Every row gives one point. Each copy is the shape, with its points in the same order, turned, moved and blurred by noise. Say if it was mirrored as well.

Shape (7 x 3):
[[ -2   5 -19]
 [ 34 -24  16]
 [ 25  14  26]
 [  6  -4  33]
 [-18  10 -15]
 [ 27  34  16]
 [-40  30 -15]]
Copy 1, 7 rows:
[[-17  19 -14]
 [ 26   5  20]
 [-10   6  38]
 [ -5 -17  24]
 [-30   9 -19]
 [-25  21  39]
 [-60   4 -24]]
Copy 1 is: only turned
Copy 2 (7 x 3):
[[-11  11 -13]
 [ 41 -12 -15]
 [ 27   1  16]
 [ 16 -26  10]
 [-26   8 -10]
 [ 23  16  27]
 [-48  12   6]]
Copy 2 is: only turned

Shape (10 x 6):
[[-31  -7 -11 -30  -4  11]
 [ 14   0   6   2  28   3]
 [ 14   0  31  -1 -18 -20]
 [  1  28  31 -28   8 -24]
 [-28 -19  -2  16  15  -6]
 [-20  -4  10  12 -15  41]
 [ -1  -9  -1  -1  17 -31]
 [ 20  31 -27  22  -5  -5]
 [-24 -15  -2  -1   6 -15]
 [-10  12 -56  18  15 -18]]
Copy 1, 10 rows:
[[ -8 -30 -13 -14   2  17]
 [  2  15  29   2  13   4]
 [  6  10  16 -14 -13 -40]
 [-16 -11  17  -2  23 -44]
 [-26  18   1 -10 -14  14]
 [  5 -20  13  14 -38  14]
 [-13  26   4 -18  11 -10]
 [ 19  25 -14  39   4  -7]
 [-22   5  -7 -19  -8   4]
 [-11  33 -33  21  17  21]]
Copy 1 is: mirrored
Copy 2:
[[-42 -32   3  -9  18 -17]
 [  6  -1  17   4   2   7]
 [-10   6 -31  15   9  24]
 [-10  15 -15 -15  41  20]
 [-18  -5   9  30   8 -29]
 [-53  -4   9   7 -25   0]
 [ 10  -8  -8  16  22 -12]
 [ 10  10 -17 -23 -27 -19]
 [-18 -13  -4  19  19 -22]
 [ 15  -7  -3 -14  -8 -60]]
Copy 2 is: mirrored

Shape, 12 rows:
[[ -3  26  10  33  25  -2 -39  36]
 [ 20 -14  36 -23  -3  22  20  -9]
 [  7 -30  24 -19 -26 -13  21 -13]
 [ 10   6 -25   2  19  28   8   1]
 [ -8  12 -13 -18  41  11  22  14]
 [-12 -15  39  20 -15  13  30  32]
 [ 23   8   1 -24 -22   3  21 -14]
 [  1   6  22  27  13 -16  -7  18]
 [-17  30 -15 -20  16   9  -3  10]
 [ 16 -22   0 -34 -14   5   5  11]
 [ 28 -10 -25 -30  13   2  10 -15]
 [-32   6  10  27  18   1 -31  11]]
Copy 1:
[[  9   4  36  47  26  19 -10  50]
 [ 15 -36  -6  -8 -16 -10  44  22]
 [ -3 -31   7  -5 -16   2  49 -20]
 [  5  -7 -31  18 -11   2 -11  31]
 [  2 -14 -45  21  24   9  14  32]
 [-17  -5  13  25 -22  20  60  29]
 [ 28 -13 -14 -11 -13  11  25  -6]
 [  5  -2  27  44  12   4  24  19]
 [  7   1 -21   1  30  21  -2  29]
 [  9 -47 -11  -1 -11  22  20   1]
 [ 23 -36 -33   6  -5  -3  -4  -7]
 [-25   6  31  30  24   6  -5  33]]
Copy 1 is: mirrored
Copy 2 (12 x 8):
[[  7  14  -9  39  22 -23 -49  22]
 [  6 -32 -14  -1   9 -13  35 -18]
 [  5 -28  13 -10 -24 -18  21 -27]
 [  0  -4   2  14  22  26  10  27]
 [-28  18  -7   7  17   7  19  26]
 [ -7 -24   3  54 -17 -32  21  -8]
 [ 21  -6  -9 -11 -15  16  25 -13]
 [  7   9  11  32   9 -29 -22  -7]
 [-17  11 -24   5   2  17 -10  18]
 [  9 -23  -4 -17 -17 -12  19  13]
 [  9  -2   9 -31  10  17  22  14]
 [-20  -7   2  32  12 -14 -47   8]]
Copy 2 is: mirrored
Copy 3:
[[ 29  -2  22  31  -3 -11 -47   9]
 [ -9 -11  28 -24  43  15  20  -7]
 [-24  -5  20 -20  10  -3  41   0]
 [ 19  11 -16 -10  11  26 -12 -21]
 [  3  15   2 -15  10   6 -28 -48]
 [ 17   1  58   5  -9  10  33 -18]
 [-14  22  10 -27  27  15  13   9]
 [ 19   3  25  19   7 -21  -8   4]
 [-13  16   3  -4   2  18 -39 -22]
 [-14  -4  10 -45   2  12  11   3]
 [ -6   9 -26 -40  27   5  -2 -10]
 [  5 -16  11  43 -14  -4 -22  -8]]
Copy 3 is: mirrored

Shape (14 x 11):
[[-12   2   2  14  -3  14 -17  -8   2  -2  -6]
 [  4  22 -10  12   9  -3 -18  -4   1   6   1]
 [ 10 -12   7  11 -19  15  16  -7  12   4 -13]
 [ 15  -4   1 -29 -15  14 -14   6   6   8 -10]
 [  4   2   2  15 -15  -3 -18  -9   6 -16  -7]
 [ 16  -9 -16  -8  -3   8  -4  -2   3   7  -4]
 [ -6 -12   3   2  11   8 -10  -9  17  10  16]
 [ -4  13   5  16  11  -4  33  -3  17  -6  -9]
 [-12  -4 -11  -4   5  -8  31  -8  10   8 -15]
 [  6  15  -9 -11  -2  15  -3 -10 -24 -17   0]
 [ -4  -9   7  -8  12   3  -5  -7 -60   8   1]
 [ -8  -6   3  15 -22   3  12   7   4  -3   3]
 [  2   5   7  13  -8  -6   2  -8  13 -16  -3]
 [ -1 -12   0   6   8   6 -16  15 -10 -17  -8]]
Copy 1:
[[ -7   4   1   0 -18  13 -14   3 -10   0 -14]
 [ 11  11 -17  18   0   9 -16  -3  -9   9  -2]
 [ 12  -7   6 -13 -20 -10  12 -12  -6  -2 -23]
 [ 20  11  -3 -35 -13  17  -8 -18  10  11  -5]
 [  6  10  -6   0  -3   9 -14  -7  -4 -17 -17]
 [ 20  -9  -2 -10  -6  12  -9 -13   6  10  -5]
 [  3   0  16  12 -13   5 -14 -14  13  13  -1]
 [  3   1  -5  18   8 -20  21   9   9  12 -29]
 [ -4 -17  -6  -6  13 -16   7  -4  12  22 -22]
 [ -1  -7 -23  -8  -2  32   7  -4   4  -4   1]
 [-12 -21   0 -19  11  28   6  18  -9   3  36]
 [  1  -7  -2  -4 -20 -17   1   1  12 -10 -14]
 [  5   9  -4   7   2   1  -1  -4   4 -16 -19]
 [  6   0   2  -7  -4  21 -16  28   9  -5 -11]]
Copy 1 is: only turned
Copy 2:
[[ -3  -3   6  16  -1   9 -13   9  -4   3  -5]
 [  6  18  -5   1  12  10  -7  11   6  12 -11]
 [  1 -14  22  12 -16 -15  14   4   5   3 -10]
 [ 13   3   8 -11 -32  -8  -6  11  -1  16  17]
 [ 13  -5  -1   8   0  -5 -15  13 -10  -5 -19]
 [  4  -1  -7  -3 -16  -7   2   4  12  15  -2]
 [-13  -2  14   2   4  -6 -19   2  26   2   5]
 [  0  10  21  -5   9   0  27   4  13 -25 -19]
 [-15  13  16 -13 -17  -4  18 -12  16 -11 -17]
 [ 18  -6  -4  -6 -11  27   1 -10  -7   0   4]
 [ -8 -15   0 -19  11  21   1 -35 -21  28  12]
 [  3   0   9  15  -6 -15   3 -10  -8 -17  -1]
 [ 13  -1   9  -1   3  -7  -6   8  -1 -14 -19]
 [ -9 -13 -13  -5   8  -2   0  10 -13  -4  10]]
Copy 2 is: only turned
Copy 3, 14 rows:
[[ -9   3  11  -6  -1  11 -13   7 -10   4  -5]
 [  9  14   4   6   5  14 -22  -4 -15 -11   5]
 [ 11 -20  19  -1 -11  -1  14  -4  -4   9 -11]
 [ 22  -7 -13 -16 -36   6  -6  -1  -6  -3   3]
 [  1  13   9   3  -7  15  -8   0   2   0 -22]
 [ 23  -9 -11  -3  -9  -1  -8   1 -12   0  -5]
 [ -2  -9  -3  -2   3  -1 -26  -5   1  17   9]
 [  7 -17  24  10  18  -1   7  -4  15 -19   8]
 [  6 -16   4  -3  11 -26  11  -3   1 -18   4]
 [ 17   8  -9 -23   9  27   5   8  -7  -9  -3]
 [ 26  26   5 -54  17  -1  -4  12 -11  11   9]
 [  3   3  13   8  -4  -1  16   9   6  12   0]
 [  2   2  14   6   0  10  -1  -8  14  -4 -12]
 [ 16   6   8 -11  -3   7 -19  28   7   1 -10]]
Copy 3 is: mirrored
Copy 4 (14 x 11):
[[ -7  -6  -8  27   8  12 -11   3  -2   5  -6]
 [ -5  16   3  16   9  -3 -29   6  -8  -5   1]
 [ 24 -15  -2   9  -8  21  -1   1  12  -8  -8]
 [  8  -4  -9 -11  -4  -4 -19   6  19  20 -22]
 [  3  -2   5  31  -7  -5  -5   6  -7   1 -15]
 [ 14   3 -17   1  -3  -9 -16   2  11   0  -5]
 [  2 -10  -9  21   2   3 -19  13  12  11  22]
 [  5   4  20   9  10  16   8   5  19 -25  15]
 [  3 -12  -3  -5  10   0   5   0  23 -28  10]
 [  1  16  -2   2  10  -6  -1 -24  -7  12  -4]
 [  3  -2 -21 -19  34  -5   5  -4 -37  17   8]
 [ -1 -11   0   9 -16  19   9   5   0  -7   3]
 [  4  -2  17  23  -5   1   4   5   4  -6  -1]
 [ -1  12 -15  15   9  -1  10  16  -5  12  -7]]
Copy 4 is: mirrored

Shape (18 x 12):
[[-11  14 -28  14  27  -1   9  -4  18  33  -5   9]
 [  1 -13  -4  -1  36 -15  -1  10  -5  -5   0  28]
 [ 18 -11  14 -16  15  24 -12  -7 -24  -1  26   4]
 [-12  30  -7  19 -16  16  -3 -18  -2 -13  19  -6]
 [ -1 -25 -27  12  18 -13   0 -10  17  10  -5  22]
 [-24   1  -8  -6  17 -44 -15  -8  11  -5  16   6]
 [ 18  15 -43  24   4   0   3 -14  13   3 -11  21]
 [ -6   1  11 -28  23  18   0  13  26  -4   3 -13]
 [  0  50 -10  17  -1  35  33 -15  33  13 -13 -38]
 [-13   8 -16  25  -4  19 -17  23  -8  -3 -28 -52]
 [ -3  -9  16 -21   9  36  14 -20  36  -1   6  -7]
 [ 11   7  22  37 -22 -11   4  -4  -9  -2 -15 -14]
 [ -7  -5  -5  -7 -17  26  30   0   2  -4  -2  25]
 [-58  -6  10  11 -28  -3  10  -3 -49 -21  32 -18]
 [-28 -11 -23   8  17 -10  45  24  43  13  21  17]
 [ -7   1  21   4   6  -7 -10  12 -26   6 -28 -11]
 [-36  25 -20  18 -20  14 -19   9   0  14  19 -13]
 [-18  13  19  36  21  30  18  10   3   0 -19  10]]
Copy 1:
[[  9   3  -9  12  44  22  31   0  22  35   0 -15]
 [ -4 -13 -26 -23  13   9  40 -14  -2   6   5   5]
 [  1   3 -24 -19   3  53   7  -9 -17 -12  35  -3]
 [ 10  27   1  39   4  31   1  -7 -15   0   2 -22]
 [ 19  -5 -16  -9  28   2  22 -17  25  13   8  -5]
 [-15  24  -8 -16   5 -10  31   4   8   4  -3 -15]
 [ 44  19 -19  10  27  19  30 -29  11  28  -1 -10]
 [ -4   6 -10  -4  21  45  17  31   8 -14  -6  18]
 [ 33  30  21  53  54  60  18  14   5   5  -9  -9]
 [ 39  -4   5   6  45  25 -10  37 -28   1 -18 -40]
 [  4  11   0  11  28  54   1   1  25 -26   6  23]
 [ 32   0  43   8   7  20  16 -12 -25   5   4 -21]
 [ 12  -1  -8  25  21  29  -1 -15  -9  11  13  35]
 [-29   2   3  38   7  -8 -19   6 -51 -10  27 -19]
 [  5 -10 -15  35  31  -5  50  19  28  14  16  23]
 [  1 -10  15 -24  24  26   8   5 -36  12  -6 -11]
 [  4  13  -9  37   5  21  -8  24  -5  28   0 -31]
 [  9 -35   7  29  29  43  22 -11 -13   2 -19  -2]]
Copy 1 is: mirrored
Copy 2 (18 x 12):
[[ 19   4 -27  32  -4 -18  -2  -5   0  30 -18   4]
 [  7   6  13  26  25  -9   7  28  10   9 -23  20]
 [  7  -2  26 -16  26  13  -7 -13  24  18  -3  36]
 [  8  17 -18 -23  -4   7  -2 -20  -9  -5   9   8]
 [  8 -14 -11  21  -1 -28  15  24   6  20 -11  20]
 [ -5  10  -3  24   3 -29 -30  24   3 -16   0  12]
 [ 29  12 -20  -3 -14 -28  22   6 -14  21 -21  18]
 [ -9  16  -6   1   7   3 -16  -4  53  15 -21   1]
 [ 12  30 -43 -18 -13 -13   4 -48  12  31 -20 -34]
 [  4  18 -33 -37   2  18 -17  26   1  46   2 -29]
 [-21   4  -9  -7  -3  -7   9 -27  56  19 -11   9]
 [  1  14  21 -19  -5  -3  11   3 -19  17   9 -32]
 [ -8 -14  -7  -5  -5  15  26 -13  11  -1 -33   6]
 [-30 -22 -13 -19  31  33 -24  -2 -27 -29  21 -12]
 [ 21 -23 -38  42   6 -15  14   6  31 -14 -26 -18]
 [-16  16  21  -2  11  16 -15  20  -9  36 -13 -12]
 [ 16   2 -37  -5 -17  25 -27  -4  -8   6  12  -1]
 [ -1  28 -15  18  15  27  31  -9   5  28  -5 -16]]
Copy 2 is: mirrored
Copy 3 (18 x 12):
[[ -1   9   2  28  23 -19  -4  14  22   6 -38   7]
 [ 11   6  16 -12  31   6 -12  30   0 -15 -10  22]
 [ -5  29  -6 -19   5  32   3   8   7 -14  23  13]
 [-30  12 -26  -6   0 -29   1 -24  10  -8  -3  23]
 [ -4 -11   4   9  21  11 -19  20   9 -17 -37  10]
 [-25  -6  28 -22   8 -23 -17  26  20  -1 -10   8]
 [ -1   5 -23  10  14 -17  -8  11   8 -33 -46  14]
 [ 10  11 -14 -26  15   5  -4   8  16  38  -3   5]
 [ 11  11 -45  11  14 -38  18 -42  28  20 -23  -5]
 [  2 -11 -34  11   4 -36   2  -6 -42  19   6 -15]
 [ -4   7 -22 -25  21  29  -9 -28  33  24 -14   9]
 [ 18 -14  -2   0  -5 -26 -13 -36  -7 -28   1   7]
 [  0   5 -14 -13   1  16  12 -18   0   1 -32  48]
 [-49 -28  21  -9  -5 -14  31 -25 -22   2  35  42]
 [  9 -33  -5  14  23  -1  -2  23  36  27 -33  46]
 [ 19   7  19  -7   6 -10  -2  -9 -34   0   7  -2]
 [-38   4 -14  26 -12 -32  -3  -5  -5  22   3  25]
 [ 18   9  -8  10  45 -15  -9 -28 -11   5  -5  32]]
Copy 3 is: mirrored
Copy 4:
[[ -1  -5 -16  23  34  19  -2  -6  -4  17 -43  -7]
 [-10   0  19   2  31   6 -14   6 -29   8 -12  16]
 [ 17 -13  19  11   1   8  13 -17 -18  12  26  20]
 [ 11  -3 -17  30  -6   5  -7 -10  14 -28  -4  -1]
 [-15  -7  -3   8  42 -20  -7  -3  -6  24 -26  11]
 [  3   5   9   6  39  -3 -46   2  -2   0   1 -14]
 [ -5  -2 -46   9  31   1   0   4   0   2 -32  24]
 [ -2  -2  23 -11  22  23  19  -5  12  -1   2 -17]
 [  9 -12 -38   5   0  26  41 -20  20 -26 -42 -33]
 [-23  43 -24  28   2  11  31 -16  -6 -10   6 -36]
 [  5 -24  25  -9  22   1  33 -27  26  -4  -9  -3]
 [ 13  22  -9  15 -20 -28  10   1 -14 -12 -20  -9]
 [-21 -13  12   2 -13  -3  13 -13  14  -3 -27  21]
 [-21  -1  20  52 -38 -11 -35 -31  -6 -26  14 -15]
 [-35 -41  16  17  30   3  -7  19  17  15 -48 -19]
 [ -4  39  15   6  -9   2   6 -12 -28   5  -9  -9]
 [ -5  15 -12  55  -1  19  -8  -6  27  -3  -2  -7]
 [ -4   9  16  30   9  11  31  -4 -15 -27 -44   3]]
Copy 4 is: mirrored

Shape (18 x 12):
[[-32  19  21 -12   1  13   5   8 -25  -8 -12 -28]
 [-35   4  -3 -15 -24  10   7  29 -32  14   7  21]
 [ -7  29 -13 -13  11 -13 -10   8 -16  -2  13   8]
 [ 31 -11 -14  24  17   8  13 -27 -12  -8   1   4]
 [-17  24   9 -27  -6  14 -10  -7   0  25  24  16]
 [ 20 -18   9  19  12   0   8 -23   0  -1  23  -2]
 [ -3  -6  -8  22  33   2 -16  -5  -7   8   7   0]
 [  4  -8   5  33  35 -10  12 -22   8 -11  -5   9]
 [ 10 -12   5   9  32  -5   7 -15   2  -7   5  20]
 [ 19  -9  -8   2   7   8  34  -2  11  -6 -27 -20]
 [-34   7  -4 -37 -10  -5 -16  -2 -19  42   1  12]
 [-16  14   4 -11 -20 -21 -16  -2  -9  21  18  12]
 [ -2 -16  -7   7 -11   9  11  -4  18 -27 -17   3]
 [  5 -14  -7  16  31  -8  25  -4  13   1  25  -3]
 [-18  -6  -9   1 -18  -3  16   1  -6 -11 -20 -35]
 [-31  14 -12 -12  -2  24 -11   4  -4   2   4 -22]
 [-20  32   4  10 -17   4  -4  16  -9  42  10  27]
 [ -8   1  14 -19 -14  15 -14  36  -6   4 -15 -28]]
Copy 1 (18 x 12):
[[  1 -41  14  -2  32   2   6 -39  30  -3  -5 -12]
 [ -1 -34   6  12  36  10  11  17  43  10  10 -38]
 [ -2 -10 -20   0  34   0  30   7  15   4 -16  -5]
 [-27 -11  -7   8 -19 -24   8   9 -20 -18 -23   1]
 [-14 -28  14   1  40   7  40  11  11   8  20   4]
 [ -7 -10   2  11  -8  -5  16   0 -27 -32   4  -2]
 [ -3 -11  11  -6  24   4   4   9 -22 -12 -33  -5]
 [-18  13   3   4  -3 -10   0 -18 -32 -13 -20 -10]
 [ -8   0   8  14   3   0  15  -3 -32   0 -15 -10]
 [-23 -15  -5   8 -18   2 -26 -20   4  12  -5  12]
 [-14 -48   3  -4  60   0  17  17  11  21  22 -15]
 [  1 -22  -8 -15  36   7  25  14   6  -2  23 -15]
 [  0   1  15  -5 -13 -18 -19  -6  12   8   1  -4]
 [ -8   4  -7  28   7  11  -4   0 -24 -16 -13   9]
 [ -3 -27  -6  -3  11 -13 -33 -23  24  -6   5  -3]
 [  3 -32  17  -7  33  -1  -4  -4  27   0  -8  19]
 [-25 -12   8 -17  36  33  20  26  22  -3  11 -21]
 [ 20 -53   8 -12  10  24  -1 -14  28  22   2   1]]
Copy 1 is: only turned
Copy 2:
[[-42 -26  -6 -11  19  -8  16  -9  19   0 -13 -12]
 [-20   8   8   0  16 -59  18  -9  10   3  -7  12]
 [ -4 -15   3   8  -9 -29 -13   8   2 -18  -4 -13]
 [ 39 -15 -25 -15   5  11   3  -8 -23   2  14  -6]
 [  0  -5  -1   3  22 -34  13  31   9 -27 -28   3]
 [ 22  -3 -12 -29  14  14  -4   7 -29  -4  -5   0]
 [ 10 -18   1  -7  10   7 -14 -10 -16 -28   7  14]
 [ 26 -16   7 -27  -5  30   9 -14 -21 -19   5  -4]
 [ 20 -13  -7 -21  -9   7  12  -4 -28 -24  -3   3]
 [ 13   2 -33  -4  -6  25  18 -28   2  11 -15  -8]
 [-11 -20  14  29  24 -43  19   7  -4 -11 -35  14]
 [ -4   3  23  12  17 -28   3  20 -13  -3 -19  -5]
 [  4  10 -12 -10 -16  19  23   0   3  16   3  13]
 [ 28   1  -6 -29  -5  10 -15 -15 -15 -18 -21   4]
 [-15  -9  -4   0   4  11   4 -20  14  33 -14  -1]
 [-21 -17  -6   3  17  -9  -4   3  31  -5 -12  18]
 [  6  18  23  14  33 -39  12   0  10 -28  -5  -8]
 [-50   9 -23  14  15  -5   8  -5   7   1 -11   3]]
Copy 2 is: mirrored
Copy 3, 18 rows:
[[ 10 -13  -1 -29 -13  38   5  24 -19   5  14   3]
 [  3 -34  28  12 -17  30 -11  18  12  -2 -10  15]
 [ -3  -5  26 -15 -12   2   4 -14  13   4  19  -5]
 [-33  21 -14   5  19 -15  12  -1  -9 -17  -2 -31]
 [ 13 -24  -1   2 -21  -1   7  15  36  13  15 -13]
 [ -4  11 -22  -6  15 -11   0   1   5 -29  -1 -37]
 [-26  11   0 -29  14   2 -18   4  15  -4   4 -20]
 [-13  41  -4  -5   4 -11 -22   8 -12 -11   8 -37]
 [-11  22 -10   4  12 -11 -22   2   2  -8  14 -24]
 [ -1  21 -20  -1  15 -16   7  12 -36   1  -3  10]
 [ -1 -44  -6  -8 -34   5 -18   3  24  19   2   4]
 [ 12 -22   9  -9 -34   3 -11 -14  23   6 -14 -20]
 [  7  34 -18  12   3  11   0   5  -6  -5 -14   5]
 [  4  19   1 -15  13 -28 -11   8   1 -33   1 -15]
 [  5   9 -15 -16 -19  16   4  11 -28  -9 -18  18]
 [ -1  -6  -7 -26 -10  24  15  21  20   5   2  18]
 [  6 -24  31  -5 -16   0  -3  23  26  25 -20 -24]
 [ 26 -15  -7 -20  12  32   7   3  -9  18  -7  19]]
Copy 3 is: mirrored

Shape, 18 rows:
[[  6  14 -14  10   5 -60  11  -1   9  -1   6  -9]
 [  1  13   4  -3   8  -3  -7   5   9  -1  -7   0]
 [  6   7   4   4   6   5  16   4 -31 -24   4  -9]
 [  4 -15   6 -15   1   7   2   5 -20   1  -3  -7]
 [  5  -3   7   2  -5   8  -4   8 -10 -22  -6  12]
 [-32 -40  -4 -21  -5   7  12   8   5 -11  -1  -7]
 [-10  10 -16   9   2   6  -5 -33   4  -2  -1 -11]
 [  4   4  -5   5  -4   9   8  12   1 -14  -4  -7]
 [  2  21  -6   4 -21   2   4 -15   4   1  10  16]
 [  4   9 -18  -5   7   9  -5   9   3 -11  12  -8]
 [  4   2   6  -2   1 -15  -9   9 -16  -1  10   6]
 [ -6  19   5   8   0 -12   0   8   5   0  12   0]
 [  3   1   7  11 -23   2 -11   8 -18   3  18 -10]
 [  1   4 -43  13  -4 -20  16 -15  -5  -6   0 -15]
 [  7  -8   1  -3 -17   3  -4   5   3  -9  30 -11]
 [ -5  19   2   3   5   9 -12   1  -3 -28  -4  -8]
 [-10  22 -18  -5   6   0  -7  -5 -11  -6  -6  -5]
 [  7  16   0  14  10   8 -12   7  -7   1  12  14]]
Copy 1 (18 x 12):
[[-19  25 -11   7  -2  -7  25   2   9 -13  27  48]
 [ -6  15  -3  -1   6  -3  -5  -3  -6   5   5   6]
 [  0   7  -6  10  -2  20 -13  18  -4 -32  14  -7]
 [-10   0   3  -5 -16  28 -14   1   0  -4   6  -6]
 [  2  11   1  -1  -1  13 -16   6  -5 -17 -15   2]
 [-35 -19 -11 -18  -4  26 -11  14  24   4 -15   0]
 [  0  -4   1  12 -13 -22  -1  20  11   7  10  -1]
 [ -3  -1 -12  -7   4   4  -5  12  -7 -13   0   3]
 [ 14  -3  -8  22  -7 -10  11  -5   1  -6 -11   7]
 [  6   0 -12 -13   4  -5 -11  -3   9  -9  15   1]
 [  1  17  -1  10  -1  21  -7  -5   5  -6   8  17]
 [  1  13 -12  12  15   3   5   2   0   1   7  14]
 [ 26   2 -13   7  -9  27  -1  11  -4   3   1  10]
 [ -8 -17  -8   5 -17 -16   4  19  10 -20  26  29]
 [ 17   3 -19 -11  -5  20   8   3  18  -5  -2   4]
 [  2  17 -12   3   6  -7 -22  18   0  -8   1  -6]
 [ -5   2 -10  14  -5 -11 -23   4   0  -1  14   8]
 [ 19   8  11  10  16   2  -9  -5   0  -5   6   3]]
Copy 1 is: only turned
Copy 2, 18 rows:
[[-20  -7  29   6  25 -24 -23 -32  -3 -15  12   3]
 [ -5   7   2  -4  -8  -8   2  -5 -15  -2   5  -2]
 [ 11   2  -6  -8  22 -18  22   4  14  14  14  -7]
 [ 20  -8   5  -4   7   9  16   8   0   9   4   2]
 [ 16  -4 -15 -10   0 -18  13   8  -2  -8   6  -7]
 [ 10 -24  -9  19  -3  30  17  -8  17 -10  -4 -19]
 [  7  36  -8   5   6   3 -11 -21   7   3   1  -5]
 [  3   0  -7   7  -4 -17  11   1   5   2  -2  -2]
 [  2  22  -6 -21  -3 -15  -3 -13  12 -17 -13   7]
 [ -3   2  -5  -2   2 -11  -7   1  -1  15 -13 -14]
 [ 13 -10  10 -21   5 -13   2 -10  -8  -1   6  -4]
 [ -9   2   9 -12  -8 -18   0 -20   1   0   5  -4]
 [ 29   0  14 -16  -9 -19   3 -10  18   8   0  -3]
 [  1  14   3  22  33 -17 -14 -25  13  -1 -14   4]
 [ 12  -9   7 -12  -8  -7 -14   3  24   3  -6 -11]
 [  3  19  -7  -2  -4 -19   9   1  -3   3   8 -24]
 [  1  21  -1  -2  11  -9   9 -16 -12   7  -9 -14]
 [  7   4 -13 -23  -7 -23  -4 -12 -10  14   2   1]]
Copy 2 is: only turned
Copy 3 (18 x 12):
[[ 11   1   4   2 -53 -24 -31  -8 -17 -17   4 -10]
 [ -6  -3  10   5  -3   2  -7  -9  -8  -4  -7  -2]
 [ 25  16 -14 -10   4   1  -8   2 -18  20   3 -16]
 [  7   2  -5 -23   5  -4  10   0  -3  14 -13   3]
 [ 12   1  -4 -10  14   9   4   0  -8  -8   5 -17]
 [ 21   6  24 -23  10 -17   3  21  31   1 -14   2]
 [ -1   6  -3  27 -18   4   4  24   2   4  -4  -5]
 [ 17   1   9  -5   0  15 -12  -3  -3   2  -3  -8]
 [ -7  17  -8   5 -13  21  -7   5  -1 -14  14   1]
 [  3  -5  -3   0  -5  11 -21   4   6   2 -17 -12]
 [ -5  -3  -9 -17  -2 -10  -7  -3 -13   2   7  -5]
 [ -3   1   8   3 -11  -1 -24  -6  -7   0  13  -4]
 [ -5  -6  -2 -20 -10  12  -7   8  -2  19  24  -7]
 [ 27   5  -9   7 -41   4 -15  25  -7  -8 -10  -4]
 [ -1  -2  -4 -18 -10  10  -9  -2  23  12  11 -15]
 [  1   0   7  11  11   7  -7   5 -14   5  -3 -28]
 [ -4   5  -2   6  -5   6 -13  15 -20   0 -15  -5]
 [ -6 -12 -14   7   5   7 -16  -5 -11   1  11  -1]]
Copy 3 is: only turned
